Each row is a point. The points of each table are mixes of a few directions, plus a little noise. How many directions does each table use, and how many do they share? Where both have some left over, give the other angles between the two spaces (their principal angles), to ten degrees, smallest first.

First, 7 rows:
[[ 43  45  27]
 [ 10  17 -26]
 [  9   9   3]
 [-21 -10 -74]
 [-25 -38  46]
 [  8  10  -4]
 [-25 -34  28]]
Second:
[[-13  -5 -53]
 [ -9  -3 -37]
 [ 19   7  75]
 [  4   1  15]]
Directions: first 2, second 1, shared 1

First, 8 rows:
[[ 57   6   6  24 -40   8]
 [  2 -19  -9  -4  12 -49]
 [  8  50   7 -36  18 -31]
 [-81 -59  -8  29   9  91]
 [-33   4   3  -3  10  44]
 [ 31  -5   2  17 -24   2]
 [ 16   3  -4 -14  10 -60]
 [  1  19   3 -12   6  -6]]
Second:
[[ 54 -17  23  30  26  33]
 [ 36  -4  44  23  70 -10]
 [-64  19 -23 -22 -43  10]
 [-10   3 -35 -29 -36 -31]
 [-51 -14 -15  12 -45 -12]
 [ 31  -1  24  14  36  17]
 [ 36 -10  12  11  23  -6]
 [-33  23 -30 -39 -32  -1]]
Directions: first 3, second 4, shared 2; angles 50

First:
[[ 12 -74  40  -1  34 -11 -59   7 -42]
 [-55 -26  53  26  44 -37  19  18   3]
 [ 23  24 -28   1 -47  14   3 -18  14]
 [-29 -38  57 -16 -43 -34  13   0  -5]
 [ 29  -6 -18 -52  27  25 -23  13 -34]
 [  3  44 -36  64 -12   7  14 -20  42]
 [ 33  16 -42 -16  43  33 -24   7 -17]
 [-10  45 -22 -29 -13   9  42   5  14]
 [ -5 -30  28 -24  -6 -11  -8   6 -18]
 [ -2  45 -30  47 -28   4  25 -19  42]]
Second:
[[ 12  -2  -9  26  64  44 -24  58   1]
 [-44 -33  57  23 -48 -66  21 -41   9]
 [ 16  18 -27  -1 -10   5  -2 -22   2]
 [ -7  27 -19  12 -11 -14  19 -31  14]
 [-38   3  27 -22 -23 -34  41 -11   5]
 [  2  17 -14 -21  -3   5  12  -2  -1]
 [ 59 -30 -16 -16  30  62 -66  49 -30]]
Directions: first 4, second 4, shared 3; angles 40

First (11 x 12):
[[-19  25  -8 -11  66  -9 -26  24 -20  13  21 -24]
 [-28 -57 -22 -24  69  -8  11 -56 -23  30 -31 -54]
 [  3  34   4   5   2  -1 -16  32   0  -6  23  11]
 [-26  -4 -15 -18  79 -10 -16  -4 -24  22   4 -41]
 [  3  65   8   8  10  -2 -32  62  -1 -10  43  18]
 [ 22 -40   9  11 -80  11  36 -37  23 -13 -32  25]
 [ 19 -44   7  10 -73  11  37 -42  21 -11 -34  20]
 [ 16 -24   7   9 -55   8  23 -22  16 -11 -19  18]
 [-15  73  -1  -3  67 -10 -48  70 -18   3  52  -7]
 [  1 -30  -3  -2 -12   2  18 -30   2   3 -20  -5]
 [ 24   2  15  17 -73  10  15   3  22 -20  -5  37]]
Second:
[[-31  -7  38   7 -34 -22  28  55 -15  22  -7  15]
 [ -2  -8  12   6 -24  -3  12   6   1   2  -1   9]
 [-21 -20  33  10 -39  -7  44   8  18  23 -20   8]
 [-10   2  -6  -8  29 -11 -14  15 -25   7  10 -11]
 [-31 -79  29   7 -14  -8  78 -61  23  42  -7 -28]
 [ 20  31 -21  -1   8  27 -21 -26  39 -18 -23   3]
 [ 84   9 -56   2 -12  38 -46 -79  17 -67  37  12]
 [-10  43 -32 -19  87  17 -42 -13  18   4 -29 -31]
 [ 24   4 -22  -6  14  -8 -36  13 -45 -24  45   4]
 [-25  24  25   2 -17 -22  -4  84 -28  10  -6  22]]
Directions: first 2, second 4, shared 1; angles 30
